Each row is a point. The window is the flat piece filled in between its corners: a triangle in 3 columns, a solid with four corners in 4, and so on. A path goes straight from each point to the next, and from the last back to the first. List the points from which the path goes on through the window.
In the rows, zero is written as 100.

Window, 4 rows:
[[162,74,130,80],
[7,127,123,92],
[154,153,120,70],
[28,61,60,117]]
Path:
(1): [66,77,111,51]
(2): [148,69,108,24]
(3): [160,76,127,111]
(4): [148,109,132,121]
(5): [124,76,112,17]
(6): [113,137,149,32]
(7): [124,145,163,103]
(8): [86,85,135,161]
Through the window after points: 4

Window, 4 rows:
[[139,94,97,90],
[54,172,164,93],
[161,133,125,101],
[122,119,24,106]]
Path:
(1): [144,120,128,144]
(2): [116,103,96,122]
(3): [118,126,87,54]
(4): [155,111,56,58]
(5): [145,78,62,136]
(6): [192,95,89,130]
(7): [195,117,74,63]
(8): [155,149,112,51]
Through the window after points: 8

Window:
[[148,97,105,110,120,103],
[81,118,57,87,5,141],
[91,100,124,78,131,95],
[86,110,50,116,143,115],
[134,54,99,103,122,99],
[95,114,97,28,122,108]]
Path:
(1): [135,100,96,98,121,69]
(2): [120,99,112,90,116,152]
(3): [120,96,122,72,155,122]
(4): [106,96,94,65,143,55]
(5): [106,104,86,78,146,45]
(6): [101,94,116,84,150,142]
(7): [97,92,105,65,81,141]
(8): [102,110,89,73,73,100]
Through the window after points: 1

Window, 8 rows:
[[112,68,142,158,141,133,74,71],
[46,59,87,57,122,162,98,85],
[48,71,83,90,143,86,91,86],
[142,91,124,137,28,87,46,78],
[141,130,61,68,113,113,138,106],
[162,76,124,117,24,84,120,95],
[72,140,81,58,86,115,154,94],
[86,64,56,182,90,137,84,68]]
Path:
(1): [107,83,107,146,67,115,70,110]
(2): [95,88,99,105,96,138,95,124]
(3): [94,64,92,85,97,136,102,5]
(4): [115,111,78,70,85,107,138,43]
(5): [101,116,84,105,102,121,116,151]
(6): [108,87,83,156,82,123,91,120]
(7): [130,84,85,142,97,94,111,13]
(8): [119,81,98,139,71,106,72,57]
Through the window after points: 4, 8

Window:
[[58,5,94,132,103,147,133,62],
[144,76,61,111,111,127,72,73],
[103,65,113,65,92,102,41,46],
[179,134,57,90,114,61,149,76],
[151,160,66,128,44,69,148,78],
[77,64,126,139,131,129,103,77],
[46,111,72,76,128,105,58,66],
[71,82,108,98,106,167,134,82]]
Path:
(1): [114,123,79,119,104,129,141,10]
(2): [112,105,92,113,71,98,119,113]
(3): [91,68,113,115,107,106,101,127]
(4): [106,88,99,128,132,123,115,38]
(5): [86,94,89,120,122,146,126,29]
(6): [83,82,89,102,106,117,120,143]
(7): [112,96,96,89,77,88,89,87]
(8): [125,100,89,96,88,102,90,38]
Through the window after points: 1, 3, 7

Window, 9 rows:
[[123,109,169,75,45,142,124,81,135],
[70,55,129,82,122,154,19,95,97],
[189,144,85,140,69,169,77,14,145],
[131,101,151,32,59,56,87,90,108],
[40,98,25,66,125,99,131,121,47],
[25,81,99,148,125,95,55,122,63],
[55,139,68,76,94,113,67,153,88],
[195,146,163,87,115,136,111,65,153],
[95,67,77,67,82,84,113,187,48]]
Path:
(1): [116,165,180,70,81,111,94,90,40]
(2): [85,42,80,58,118,87,78,148,167]
(3): [106,85,103,96,103,118,113,93,172]
(4): [119,123,124,94,77,130,91,88,86]
(5): [77,134,93,68,87,115,105,139,10]
(6): [68,56,68,76,83,83,82,137,145]
(7): [85,89,84,85,109,103,83,137,181]
(8): [113,108,122,109,84,168,90,71,12]
(9): [128,129,128,92,95,112,54,77,54]
(10): [101,101,94,106,122,111,92,112,124]
(11): [65,79,93,90,67,95,140,149,167]
(12): [119,129,123,67,97,137,65,83,17]
Through the window after points: 3, 11

Window, 11 rows:
[[81,171,126,97,87,90,97,90,181,81,113],
[64,140,85,98,138,136,85,122,70,108,94],
[111,10,67,154,83,64,156,48,114,70,79],
[93,111,102,79,120,79,34,75,73,87,94],
[117,142,82,123,105,125,59,122,58,56,88],
[123,82,120,64,87,73,195,104,167,60,105],
[115,134,82,81,62,109,88,62,112,100,107],
[91,84,117,121,87,110,32,104,131,120,85],
[72,79,106,91,62,36,79,110,50,96,80],
[63,117,145,93,103,124,84,90,71,91,68],
[40,33,47,91,58,119,14,32,102,67,96]]
Path:
(1): [99,123,94,79,93,101,84,89,117,86,75]
(2): [102,120,73,72,86,88,104,106,146,91,39]
(3): [102,86,136,101,89,102,122,82,101,74,141]
(4): [97,119,123,113,88,112,87,88,101,87,146]
(5): [80,127,86,69,92,98,86,84,110,91,31]
(6): [95,103,82,97,97,105,111,84,133,67,41]
(7): [88,86,112,117,95,91,94,84,82,92,117]
(8): [73,119,126,106,67,116,74,96,100,101,175]
Through the window after points: 2, 4, 6

Window, 11 rows:
[[195,155,96,63,96,119,59,130,137,103,81],
[100,62,72,94,112,96,56,99,87,96,140],
[95,48,115,181,87,168,140,86,112,126,59],
[115,45,126,134,51,146,113,69,53,78,153],
[153,147,137,131,94,38,71,47,130,174,73],
[68,100,80,139,118,112,163,37,85,115,68],
[106,111,123,147,128,125,47,100,137,60,110],
[135,85,86,64,92,138,123,32,137,93,86],
[82,91,119,66,85,122,73,79,96,86,104],
[83,76,129,128,147,156,82,81,88,103,137],
[131,108,119,40,112,120,116,114,165,62,120]]
Path:
(1): [112,118,118,125,93,121,79,99,123,112,113]
(2): [85,101,105,102,101,137,98,78,122,108,124]
(3): [130,97,131,105,114,117,95,84,114,76,79]
(4): [158,82,133,95,163,83,102,110,70,89,83]
(5): [95,98,70,122,48,148,62,73,139,107,150]
(6): [97,102,115,131,84,134,100,85,116,117,128]
(7): [141,68,118,88,126,83,92,45,69,56,68]
(8): [149,35,137,119,104,124,117,107,64,89,91]
(9): [91,108,104,95,69,140,97,62,125,76,160]
(10): [94,128,101,92,70,138,95,64,122,113,150]
(11): [117,36,125,75,121,112,89,89,89,62,40]
(12): [132,90,117,110,111,114,89,94,101,94,93]
Through the window after points: 6, 8, 10
